Every row gives one point. Each copy is the shape, with its points in the same order, turned, moved and blurred by noise. Say if it was mirrored as well.
In the rows, zero is written as 128.

Shape (5 x 2)
[[160  97]
 [119 132]
 [ 90 127]
 [162 136]
 [ 93 161]]
Copy 1 (5 x 2)
[[166 112]
 [121 136]
 [112 166]
 [132  98]
 [ 80 150]]
Copy 1 is: mirrored
Copy 2 (5 x 2)
[[170 117]
 [116 125]
 [108 151]
 [138  86]
 [ 76 130]]
Copy 2 is: mirrored

Shape (6 x 3)
[[140  90 165]
 [101 133 103]
 [107  76 140]
 [133 111 138]
 [179 147 127]
 [101 148 130]]
Copy 1 (6 x 3)
[[164  83 142]
 [ 89 119 120]
 [127  63 134]
 [139 104 128]
 [164 155 106]
 [102 132 146]]
Copy 1 is: only turned
Copy 2 (6 x 3)
[[117 165 103]
 [140  94 147]
 [103 120  95]
 [137 137 121]
 [185 159 143]
 [123 116 163]]
Copy 2 is: mirrored
Copy 3 (6 x 3)
[[171  80 136]
 [106 116  95]
 [147  62 112]
 [147 100 121]
 [165 158 129]
 [106 117 126]]
Copy 3 is: only turned

Shape (7 x 4)
[[ 82 135 134 122]
 [ 96 147  99 122]
 [148  84 171 100]
 [ 99 153 167 110]
 [143 114 128 154]
 [151 133 150 144]
 [156 160 100 164]]
Copy 1 (7 x 4)
[[ 82 119 104 143]
 [ 98 145  78 138]
 [141 107 169 171]
 [ 71 135 141 138]
 [148 116 118 116]
 [135 132 143 111]
 [147 161  97  85]]
Copy 1 is: mirrored
Copy 2 (7 x 4)
[[100 145 113 127]
 [116 147  82 157]
 [168 107 136  75]
 [113 171 130 107]
 [151 114 137 149]
 [162 136 146 140]
 [168 148 122 198]]
Copy 2 is: only turned

Shape (9 x 6)
[[135  82 132 102 119 114]
 [102 145 168 148 133 161]
 [156 144 119  86 155 129]
 [155 141  95 105  96 114]
 [162 105 104  87  98 137]
 [135  98  97  94 107 136]
 [138 163 110  94 172 104]
 [104 121 121 113 115 150]
 [110 144 140 176 156 165]]
Copy 1 (9 x 6)
[[161 126 108 114  99 158]
 [ 89  97 159 129 129 108]
 [163 157 144 107 163 136]
 [150 171 113  83 117 109]
 [180 134 120  70 115 119]
 [164 132  96  76 116 131]
 [131 184 135 110 174 144]
 [120 114 120  88 118 122]
 [ 91  93 134 136 159  82]]
Copy 1 is: mirrored
Copy 2 (9 x 6)
[[145 104 118 112 107 134]
 [128 143 176 157 163 122]
 [193 139 110 111 154 106]
 [168 103  74 142 155 138]
 [176 120  84 125 122 161]
 [148 128  93 114 128 152]
 [173 132 101 103 174  77]
 [129 134 123 125 150 145]
 [117 171 151 168 153  96]]
Copy 2 is: mirrored

Shape (12 x 8)
[[112 136 128 103  95 142 107 102]
 [110 132 146 108 121 145 124 101]
 [114 167 189  95 133 134 152 119]
 [102 121 100 120 132 117 117 118]
 [111 115 105 119  88  96 131 122]
 [117 100 142 103 131 167 105 167]
 [106 157  99 102 127 159 113 113]
 [106  94 102 227 126 154 129 116]
 [118 109  94 103 123 164 109 136]
 [145 100  97 131 133 141 170 118]
 [107 164 113 112 108 140 184 112]
 [158 178 122 180 120 118 194 107]]
Copy 1 (12 x 8)
[[ 99 145 105  95  97 121 129 118]
 [111 147 132  87 108 124 140 118]
 [129 172 175  82  94  97 145 146]
 [125 128  99 117 143 115 141 121]
 [ 96 120  97 142 114  92 150 124]
 [116 114 138 104 117 170 121 168]
 [129 170  89  93 123 135 132 130]
 [ 78 147 140 167 194 160 127  77]
 [120 129  91 111 123 165 138 137]
 [129 139 126 152 128 152 188 111]
 [112 194 117 120 115 107 183 136]
 [132 211 159 180 123 101 167  92]]
Copy 1 is: only turned
Copy 2 (12 x 8)
[[103 146 144  93  93 108 132 108]
 [111 134 156 103 110 117 154 103]
 [146 141 176  84 127 127 195 128]
 [109 125 124 120 134  92 121 114]
 [121 136 117 127  97  73 126 139]
 [102  86 170  90 121 136 111 145]
 [ 91 160 133  96 138 128 125 111]
 [128  84  80 184 103 158 115  96]
 [ 79 123 147 115 124 122  99 129]
 [108 132 153 178 126 118 129 138]
 [111 173 128 132 125 125 175 148]
 [182 179 123 180 123 148 164 132]]
Copy 2 is: mirrored
Copy 3 (12 x 8)
[[107 132 145 119  86 100 109 108]
 [102 131 170 120 113 109 109 114]
 [119 166 203 139 132  89 109 139]
 [111 141 108 104 118 108 131 129]
 [126 130 113 122 106  64 149 115]
 [103 109 149  95  97 111 117 196]
 [ 93 169 132 108  89 132 121 127]
 [ 81  69  93 153 150 145 167 129]
 [114 127 121  94  83 131 138 149]
 [147 119 138 114 120 145 166 130]
 [119 169 159 134 109 112 175 101]
 [148 146 145 205 150 138 167 100]]
Copy 3 is: only turned
Copy 4 (12 x 8)
[[104 161 109 110  88 140 112 137]
 [103 152 132 119 112 137 108 128]
 [101 191 165 125 148 117 104 135]
 [ 94 133  92 121 112 121 147 121]
 [120 150 103 105  86 115 171 134]
 [ 97 110 113 107 120  93  88 169]
 [ 83 155  85 119 124 152 114 144]
 [115  67 114 203  85 140 161 145]
 [100 113  80 102 115 133 111 155]
 [145 108 109 121 145 142 155 141]
 [107 173 129 121 145 164 161 158]
 [159 174 129 191 152 150 177 146]]
Copy 4 is: only turned

Shape (13 x 9)
[[108 115 145  92  70 145 125 133 100]
 [172 147 120 140 150 138 175  87 144]
 [163 125  80  93 170 143 159 123 112]
 [ 86  96 109 187  98  82 104 101 116]
 [147 134 117 100 128  98 126 130 130]
 [132 124 103 108 158 103 164 136 151]
 [173 121 100 135 163 124 149 169 153]
 [164 141 113 121 143 117 160 147 116]
 [129 160 123 104 165 145 158 133 140]
 [103  81 150  91  99 173 107 109 107]
 [121 100 111 131  84 124  96  90 146]
 [134  89 128 135 135  83 149 119 134]
 [116 110 164 103 110 146  81  96  98]]
Copy 1 (13 x 9)
[[127 129 144  73 127 174 113 150 103]
 [170 163 121 157  92 138 169 108 158]
 [163 154  75 125  93 107 179 148 131]
 [138  78 140 173 185 123  92 132 110]
 [143 142 116 109 112 107 117 124 132]
 [114 139  99 137 105 108 153 135 161]
 [150 151 125 144  82  84 145 172 171]
 [147 174 129 130 112 108 149 157 139]
 [116 160 103 149  82 139 149 137 141]
 [143  79 135  89  88 178 131 140  85]
 [172  83 125 119 134 150  94 110 135]
 [130 110 148 139 123  91 148 121 132]
 [151 101 136 109  83 161 104 114  70]]
Copy 1 is: mirrored
Copy 2 (13 x 9)
[[112 128 120  73  79 162 139 123 115]
 [161 157 162 142 149 101 149 104  95]
 [157 133 107 122 173 121 169 134  94]
 [108  73 112 140  84 111  83  69 142]
 [134 146 104  98 134 103 121 129 125]
 [135 138 121 126 150  91 148 136 148]
 [185 141 122 141 143 103 113 160 128]
 [149 138 120 119 131  94 133 154 100]
 [125 173 127 143 150 130 150 147 127]
 [123 106 130  73 109 198 145 102 132]
 [148 127 106 100  88 149 108  64 148]
 [135  97 137 109 129  88 119 115 145]
 [100 124 136  79 126 182 100  92 125]]
Copy 2 is: only turned
Copy 3 (13 x 9)
[[126 174 120 148 125 100 148  77 112]
 [158 107  94  97 124 194 146 127 108]
 [150 122  76  90 181 142 149 140 102]
 [121  60 171 105  87  89 125  75 122]
 [151 141 125  85 129 120 134 131 116]
 [140 116 116  92 135 134 171 152 132]
 [174 103 101 116 140 127 140 179 136]
 [158 126 117 115 131 142 143 152 100]
 [123 143 113 113 150 169 131 146 132]
 [129 146 111 147 162 113 147  37 143]
 [139 114 119  93  96  96 124  63 146]
 [163  96 143 102 119 121 183 115 129]
 [146 154 145 123 155 127 119  41 132]]
Copy 3 is: mirrored

Shape (16 x 12)
[[141 100  95 144 156 123 131 128  92 127 124 155]
 [124 181  96 105 171 138  91 103 126 143 120 147]
 [ 89 135 158 102 105 110 113 120 161 137 133 136]
 [ 76 117  78 151 166  97 145 118 162 170 156 129]
 [158 117 115 105 127 157  97 128 134 160 161  73]
 [ 86 112 124 146 116 137 172 140  99 126 104 151]
 [ 90 150 108 105 153 115 166  85 129 140 142 127]
 [155 186 100  96 161  79 157 129  87 109  85 135]
 [150 148 109  87  83 138 140 141  86  92 120 141]
 [160 128 126  91  93  93 169  67 140 149 133  70]
 [120 114 124  83 114 165 119 120 144 119  90  72]
 [117 143 116 148 153 129 141 130  86 129 164 118]
 [137 162 119 130 152 102 115 112 151  99 145 152]
 [159 145 153 122 157 111 135 144 118 133 165 153]
 [131 119 103  96 130 128 159 136 151 106  93 155]
 [129 167 141 143 113 159 131 111 126 175 154  76]]
Copy 1 (16 x 12)
[[131  92 138 109 122 151 151 111 114 148 102  94]
 [113 163 100 112 126 136 169  77 163 141 139  98]
 [104 129 114 140 119  81 160 157 157 139 148 143]
 [129  76  93 173 169 126 166 118 151 177 151  90]
 [121 139 114 144  83 164  88 132 146 159 173 123]
 [125 112 121 137 144 141 180 155  97 150  82 138]
 [131 129  73 137 147 104 165 115 103 163 149 111]
 [161 188 112 102 129 114 166 123 107 122  92  46]
 [145 155 115 103  72 140 165 164 102 103 112 119]
 [137 139  69 161  78  73  93 142  86 156 142 100]
 [104 154  67 112 101 139 100 168 148 160 114 145]
 [121 131 135 143 148 161 149 123  91 140 149 100]
 [133 123 111 120 141 105 150 106 146  95 144  98]
 [160 138 169 122 135 119 141 113 121 122 154 113]
 [164 118  91 101 121 116 161 144 143 138  93 122]
 [111 168 113 190 123 149 118 119 117 146 157 145]]
Copy 1 is: mirrored
Copy 2 (16 x 12)
[[101 136 125 133 151 103 127 133 104 142 131 134]
 [153 187 105 140 174 162 132 111 141 145 125 149]
 [148 136 122  75  90 159 127 107 176 125 120 144]
 [ 99 122  65  81 156 123 176  93 150 139 138 107]
 [168 110 108 133 143 157 121 164 161 136 190 108]
 [112 135 141 104  92 122 156 121  93 144  95 108]
 [144 177 108  76 140 135 151  94 130 119 137  94]
 [161 219 136 140 154  80 145 150 138 124  89 113]
 [150 194 146 122  81 133 117 190 112 137 133 135]
 [184 168 118 105  85  93 121 118 171 119 188  67]
 [139 140 142 137  93 178 110 152 173 112 140  70]
 [157 130 103 109 143 126 159 137  91 109 134 120]
 [126 173 121 113 143 123 142 125 149  96 150 171]
 [161 139 156  97 157 110 152 144 129 123 149 165]
 [ 95 183 163 107 118 129 141 141 152 139 124 114]
 [194 119 111 134 111 163 173 119 137 129 172 108]]
Copy 2 is: mirrored
Copy 3 (16 x 12)
[[146 107 119 116 169 124  98 130 119 139 150 158]
 [130 181  93 102 150 166 111 129 157 168 120 139]
 [ 85 136 150 136 120 110 153 138 171 150 104 119]
 [ 96 117 107 124 201  99 109  77 186 154 130 120]
 [149  97  75 130  97 143 136 107 143 150 118  87]
 [ 97 115 161 120 178 116 148 121  91 137 146 142]
 [125 158 124  94 166 103 157  88 156 174 123 138]
 [183 197 125 110 180 103 126 165 107 180 140 127]
 [140 147 134  99 111 118 154 168  99 139 180 118]
 [176 137 139  98  99  63 145  86 139 161 105  78]
 [136 118 117  97 126 143 172 134 122 114  81  82]
 [126 134  85 142 152 111 136 101 111 160 153 153]
 [140 180 117 143 141 114 117 134 173 129 142 149]
 [156 135 124 172 132 126 126 129 151 171 157 153]
 [147 137 166 100 174 129 145 153 151 121 144 114]
 [114 142 101 148 103 138 142  65 114 169 118  94]]
Copy 3 is: mirrored
Copy 4 (16 x 12)
[[147 105 133 141 143 105 108 131  92 101 128 142]
 [ 97 162 142 135 172 141  84 108 137 126 118 126]
 [ 91  98 168 127 110 139 134 110 163 165 146 126]
 [133  85 107 176 181  93 109 114 165 163 152 129]
 [133 108  96  95 129 156 122 115 133 128 124  55]
 [134  84 145 134 136 129 153 104 119 111 162 187]
 [ 87 121 138 163 176 113 147 101 139 126 164 117]
 [ 84 170 146 122 176 100 162 152 101 109  97 162]
 [ 83 126 124 109  93 139 160 107 104  87 102 153]
 [109 121 141 139 134 111 215 103 126 135 121  53]
 [111  92 151  76 140 153 153  97 167  90 123  94]
 [127 136  98 130 138 116 123 128 112 118 175 135]
 [101 151 148 163 121 115 111 149 153 123 125 127]
 [108 130 128 145 120 141 121 175  98 146 146 123]
 [100  84 160 147 144 137 147 135 140  94  98 148]
 [142 146 103 116 137 172 156  97 143 148 167  89]]
Copy 4 is: mirrored
